Every row gives one point. Before rounding, the points of a table are all equally far from one centre. They may lie mostly on one side of it. Write the centre, to within rounding.

Points, 8 rows:
[[ -2 -37  32]
 [ 43   1 -15]
 [-35 -21  35]
 [-28 -31  31]
 [-35 -17  39]
 [ -3 -45   6]
 [ -9  58  -4]
 [-42 -29  -3]]
Centre: [-5  7  4]

Points (18 x 11):
[[-16 -25 -29  38 -16  -9   4 -17 -10  25  10]
 [ 13  23 -20   6 -37  13  -1 -31 -35  21 -23]
 [ 16   4 -23   5 -15  -6  34 -41 -12  32 -35]
 [-25  -9 -40   2 -23 -36  -1 -16   6   0  -7]
 [ 25   8   4 -19 -27 -32  21  -7 -26  21 -11]
 [ 36  28 -18  32   4 -38  -4 -33  -8  15 -27]
 [ -2  17 -29  40 -27 -36   9 -35  11  -7 -10]
 [  8  -4  -2  -2 -13   0 -24  -9 -15 -17 -35]
 [ 10  35   7  47 -14   7   2 -17 -24  15  -4]
 [-30  -9 -17   9  -8 -31  13 -34 -30  30   0]
 [ 31  20 -12  30 -13 -33   6 -35 -34 -15  -3]
 [ 15  42 -21  14  11 -27  -6 -25 -18  37 -31]
 [-16 -11 -17   2   2 -46 -24 -25   1  17   3]
 [-33   4 -25  22 -13 -28   1 -46  -1   0 -18]
 [ -5  -2 -27  60 -21 -14  -6 -21  -6   1  -8]
 [ -2  29 -11 -12 -10 -35 -28 -27   6  -8 -11]
 [-15 -10 -19  21 -25 -23  10 -38 -32  35 -21]
 [ 25   7  10   4 -33 -46  11 -29  -9   2   5]]
Centre: [  5  10 -14  11  -7 -14   4 -16  -9  11  -8]

Points, 28 rows:
[[-15  -5  -8  26 -27  -5  -1  -2  -4 -26 -21  -4   6  -4 -53  13 -14  11
   17   0 -20 -10   1  22]
 [-15  14   3   0 -31  -4  22 -10   6 -60  -4   2   7  33 -15  11  11 -28
   -3 -14 -15 -21   4  -6]
 [ 13   2   8  -5 -37 -17 -16   5 -14 -14   4   1 -17  13   5 -31 -19   3
   -6 -16 -13  28 -14  35]
 [-43  14  20 -26 -22   4  27   2  -8 -24 -15   3 -24  -7 -18  13  11  12
    8 -15  13  -7  -6  -9]
 [-20  13  15  14 -42  27  25   4  -4 -23  31 -18 -27 -11   6  -5   8  22
   -1  10  -6 -14  10   0]
 [ -3  23  23 -23 -32 -23  21 -11 -13 -33  -9  -4 -18 -13   0  -3  13  -6
   16  -7  -1 -39   9  13]
 [-27   0  29   5 -39   7   5  12 -20 -30 -18 -12  -1  -3 -15 -20 -26 -38
    0  18 -12   0   4  -9]
 [-39 -10  -1  11 -19  19   2   9 -22 -33  -7 -25   2   8   2  10  -6   9
    9 -26  -4 -24 -14   6]
 [  2 -24  33   1 -30  15  11   3   3 -24 -30  -8 -22  26   3   1   0  -4
   13 -18  11 -20  24  18]
 [ -7  11  38  11 -18   6  22  -6  -4 -16   6 -51   5   1 -18   1  -3  11
  -22 -12 -15 -18  16   3]
 [ -8   0   2 -16 -31   7   2 -28  -1  -5  12 -33 -17 -24 -10   9  16  11
   15 -18 -16  -7 -22  -5]
 [ -1  -6  19 -12 -30 -10 -20  -4 -19 -22  -7  -4  -8  12 -10  18  10 -18
   40 -29 -10  25   8   5]
 [ -1   5  12 -13 -25 -14   2  -2  -6 -24  12  -4 -19  -2 -28 -30 -10  37
  -25 -35 -18 -18 -13  -4]
 [  8  17   3 -19  -7 -14 -14 -15  18 -30  -8 -24  -9   5 -34   1  -6  42
    2 -24 -23   5   7  -2]
 [ 12  15   2 -12 -27  12  43  -9 -13 -16  -9   6 -21 -16 -24   0  11   4
    1 -14 -28 -10  10 -10]
 [ -8  -2 -15 -21  -7  -5 -18  -3  21 -39  -4 -25 -17  10  -8   4 -19 -21
  -25 -21  -2 -14  11  21]
 [  9   5  37   1 -31  22 -13  18 -19 -38 -33 -22  -3 -11 -11  -7 -13 -14
  -17 -11  -3  -5 -14  -3]
 [ 16 -41   2  -2 -38 -31  14  -4  17 -28  -3 -14   1  13 -24   0  -1 -10
  -10   6 -23   5  10   1]
 [-13  -8  19  23 -36  12 -16 -11  -6 -50   5 -45   9  23  -9  -4   5   3
  -13 -19  -9 -11 -19  -5]
 [-24   3   9 -21 -21 -12 -15   1   7 -30  -7 -30 -35  33  -9 -28  20   7
   -7  18  13 -15  13 -15]
 [  3   0  20  -7 -54  -4  11 -10 -34 -11  16   1 -22  -2 -30 -10  26 -15
   -4  -8  14 -27  11  -1]
 [-37  31  -3 -12  -4  -9   7 -20   4 -14 -17 -20  10  -1 -10 -21   8  -3
  -19 -10   4  -4  11 -21]
 [  2  -8   7  10 -14   1  17 -44  -2 -36 -16   3 -14  21 -37   1  -3   1
    0 -31 -16  11  16 -17]
 [ 19   2   4  -7 -50  14 -27 -13  -9 -16   9   6 -15   1 -42   6   7  -8
   -3   9  16 -18   1  35]
 [  1  -5  35  -3 -36   3   8   9 -22 -20  22 -24  -5  36  -7 -18  16  28
    0   5 -26  15  -4   1]
 [  7 -22  20 -13  -1 -11  -3  -8 -19 -26   8  -4 -12  34  -5  19   6 -14
  -32  -3  -1 -13  -2  28]
 [-10  -3  16   8 -33   6  12 -18 -15 -16 -23 -23  15 -18  -7  26 -15   6
   -9 -19  17   2   7  24]
 [ 23 -16   6  21 -14   4  14  24  -9 -59   1 -13  -9  15 -18 -15 -18  -5
    8   2  -2 -14  20  14]]
Centre: [ -3   4  10   1 -24  -1  -4  -5  -2 -22   1  -4  -9   8 -12  -2  -3   3
  -2   0  -2  -3   3  -1]

Points, 29 rows:
[[ -3   2   2 -49  35  21  16  -7   3  17  34 -19   2  -4   8 -31  -9 -20
  -26  -5 -13   9 -36   3]
 [  9  24  -1 -54  -5  31  14 -32  14  17   5  -1 -27  11   5 -22   5  -8
  -35  26 -14  13 -11  -7]
 [ -1  34   4 -28  10  12   6   0  13  -8  38  -7 -35   4 -13 -40  -8 -35
  -25   1 -13  16 -31  -2]
 [-34  16 -30 -11  23  22  17 -13  20  20   3 -17 -16   7  11 -23 -14 -21
   -6   5 -16  13 -12  -9]
 [  6  18  -6 -30  19   5  23 -12  11  14  45 -22 -29  22 -20 -41  14 -15
  -27  11 -19   6 -22  -8]
 [ 16  26  -6 -34  16  15  27 -28  -5  24  17  -8  -6  17  -5 -34  18 -20
  -14  10  -1  24 -43 -15]
 [ 10  26  -9 -28  18  -2  38   0  16  19  13 -21 -26   0  -5 -40   2   8
  -10  23 -14   0 -30 -16]
 [-15  38 -12 -30  23  17   0 -15   2  12  26 -31 -11  37  31 -26  14 -11
  -25  26 -12  13 -34   0]
 [-15  18 -30 -36   4   5 -23 -36   2   9  18 -19 -17   9  23 -26   9  17
  -34   9  -9 -13 -28 -34]
 [ -9  19 -41 -14   9   6  23 -20   5  19  34 -15   5   9   0 -19  18 -15
   -7  23 -17  -3 -23  -5]
 [-15  39  10 -37  10  29  15 -16  -7  -4  30 -18  -4  24 -27 -30  14 -31
  -12  -3 -16  10 -30 -11]
 [-27  12  10 -37  15  14 -12 -18  20  33  25 -10 -22  -4  16 -30  32 -10
  -14  14   3   2 -17 -15]
 [ -7  31  -8 -41 -15  12  16 -29  22  14  23  -7 -20  28   5 -26  -1  -2
  -16   0 -14  26 -47  -2]
 [-38  10 -12 -27  17  16  27 -25  16  18  21  -5 -30   6   5 -25  10  -5
  -24 -14 -13  -4 -21   4]
 [  8  19 -15 -12   4  13  17 -40  25  15  40 -19  -8  17   0 -28  -3   0
   -2   3 -25  12 -29 -12]
 [-16  15  -6 -60  22  15  14 -19   3   0  36  -5 -21   8  26 -16   3  19
  -21  19 -20  -2 -16   6]
 [ -3  27  16 -40  -2  13  12 -28 -12   0  29 -38 -22  16  18 -37  16 -10
  -13 -23 -11 -12 -21 -30]
 [-15  31  12 -40  22  27  -1 -11  17  -7  12 -30   8 -11   8 -25  -3 -19
  -17  15 -19  10 -52  -7]
 [  5   8  11 -42  28   3   3 -27  -5  28  33  12 -16  29  26 -18  19  -8
   -7   0 -12   2 -19 -20]
 [ -3  18   1 -13  22  -9  19 -34   7  21  16 -31 -12 -10 -13 -34   1  -9
   -9  11 -30 -12 -43 -23]
 [-18  14  -9 -31  19  14  24 -18   5  11  25 -19 -31  21  -1 -49  -1 -22
  -10   8   9  20 -29 -30]
 [ -9  34  -3 -54  21  15   4 -34   4   8  35  -2 -11   2  -6 -15  -5 -12
  -12  17 -31 -11 -11   2]
 [-20  24   9 -36  17  19   3 -35  -3   9  33 -20   1   7 -10 -27  34  -8
  -34  11 -13  -6 -45  -3]
 [ 30  10 -17 -32  17   1  12 -24  -2 -36  14 -25 -29  15 -40 -21   5  12
  -13  -3   0  -2  -5  26]
 [-16  31  14 -29  -7   9  17 -34  -1  25  21   8 -25  16 -17 -36  18   0
  -24  26  16   0 -26  -6]
 [ 24  26   2 -25   9  36  16 -46   2  14  22   0 -21   9 -11  -1   9   7
  -20  16 -22   6 -23 -15]
 [  0  27  17 -29  34  14  32 -35 -18   1  26 -22 -22  21 -11  -3  31  -9
  -26  17   1  -1 -33  11]
 [-26  13   0 -41   0  11  11 -16  -8  15  29 -12 -44  19 -13 -24  11 -29
    0  42 -24   0 -30 -10]
 [ -5  17   9 -54  11  16  25 -17  10  25  36 -23 -15   8  15 -23   2 -12
  -21  12  -6  18   3 -10]]
Centre: [ -1   2   3 -21   2   3  -8 -10  -8  -2   3 -20 -15  14  -3  -9   0  -4
 -10   7   0   1 -20   1]

Points, 28 rows:
[[ -4  25  12 -12  19  25  -5  -4 -13 -15  23  -5 -51 -26 -34   6  -4  33
  -19 -24  -4   4   8  26]
 [-26  17   1  -5  25  24  10  11 -20   6  36   1 -36 -11 -34  47 -17  14
  -13 -42  28  13   8  13]
 [ -2  12  17  -2   8  38   7  26  -3  -4  19   4 -26 -15 -40  -6 -20   5
  -28 -20  21  24 -26  15]
 [ -2  40  21  -5  26  35  -3  17 -39 -18  34  -9 -32 -10 -25  31   5  32
  -38  -1  19  -1  -5   3]
 [-21  38  19 -24   7  28  23  27 -15 -21  11  -1 -14 -42  -5  42 -10  15
    1 -18   2 -18 -17  26]
 [-20  26   7 -16  17  29 -12  -2 -34  -1  30   4 -20 -22 -19  25  17  25
  -16 -18  43  12  -8  19]
 [-26   7  35 -19   1  42  18   0 -31  -6  15  -1 -31 -43 -25  26  -8  16
  -10 -18   1 -19 -20 -13]
 [-37   9  17   3  -2  38   4  15   5  11  30  12 -32 -36 -44  17  -1   3
   -4  -5   1 -21   9  -6]
 [-12  27  14  -1  50  44   2  11 -15  11  21   7 -30 -43 -15  35  18  -9
   -5 -19   4   0  -8   1]
 [ -9  12  30 -23   8  44  12  36  -4  -7   8  -1 -18 -60  -8  19 -12  10
  -12 -29 -13   4  12  14]
 [-37  21  11  16  31  38  12  22 -25  -9  14  23 -29 -50 -29  30   2   9
   -8 -19  17  -3  -6  14]
 [-25  21  27   2  59  34  29  13 -22   7   5  -7 -31 -22  -1  30 -13   0
  -24 -10   9  -9  -4   0]
 [-14  23  21 -22  37  27 -26  27 -14   0  38  20 -20 -15 -25   7  -8   2
  -24 -14  19  11  11 -17]
 [  6  27  19 -21  37  41  29  14  -7   7  19  10 -28 -33 -24   5 -27  14
   -6 -26   1  11   6 -14]
 [-36  33  21  -2  29  37   3  20 -44  -6   2   2 -38 -11 -29  29  -5  20
  -13 -11 -18  -1  -6  19]
 [-31  20   9 -36  28  24 -10  11 -24 -18  13 -14 -37 -20 -28  18 -14  22
  -14 -22   5  29  -5  10]
 [-29   6  37   2  14  23   9  30  -5  -1  30  -2 -39 -52 -14  21 -11   5
  -36 -15  -9   8  18   2]
 [-21  25  29 -28  36  39 -16  11 -29 -17  19  -1 -19 -31 -27   5   7 -16
  -10 -11  10   2  12  -6]
 [-12  15  22 -26  31  38  11  20 -19 -16  23  15 -21 -24 -12   1   9  25
   -4 -31  -7  19  22  11]
 [ -3  31   8 -35  25  50  -7  34 -10  20   5   0 -41 -23 -21  30  -3   5
   -4 -18   3  -3   4  26]
 [ 23  38  30 -23  27  44   4  13 -32 -16  32   5 -46 -36  -6  21 -16  11
    7  -8   7  -6 -12   8]
 [-26  28  28 -16  13  44  -1  29 -33 -17  15   1  -9 -37 -23   4  -7  37
  -19 -17  18  14   6   7]
 [-17   3  14  -8  28  45  -9  38 -34   1  -2  21 -58 -25   3  21 -21   1
  -19 -34  14   3  12   6]
 [-32  13  22 -18  29  58  -5  17 -25 -33  13  13 -24 -23 -22  13  -5  -5
  -15  -8  20   6  -2  12]
 [ -9   7  -4   9  10  50  23  29 -36 -13  39  -1 -55 -21  -7   6   5   2
  -17 -33   7   4  21  39]
 [-22  13  37 -17  29  33   3  20 -16 -18   8  -6 -17 -40 -21  30  -2   6
  -17 -36   4  15  -2   2]
 [-23  32  16 -16  41  43 -10  10 -29  -2  16  30 -22 -22 -14  27 -10   7
  -23 -26  11  10 -10   8]
 [ -6  33   8 -36  22  49  -7  19 -29  -4  41 -18 -45 -22   4  22  -6 -10
  -13 -39  14  -7   9  14]]
Centre: [ -3   5  -8  -1  10  21   3  21 -29  -2  22  -6 -19 -21  -4  17 -15   4
  -8  -3   3  -5   2   3]
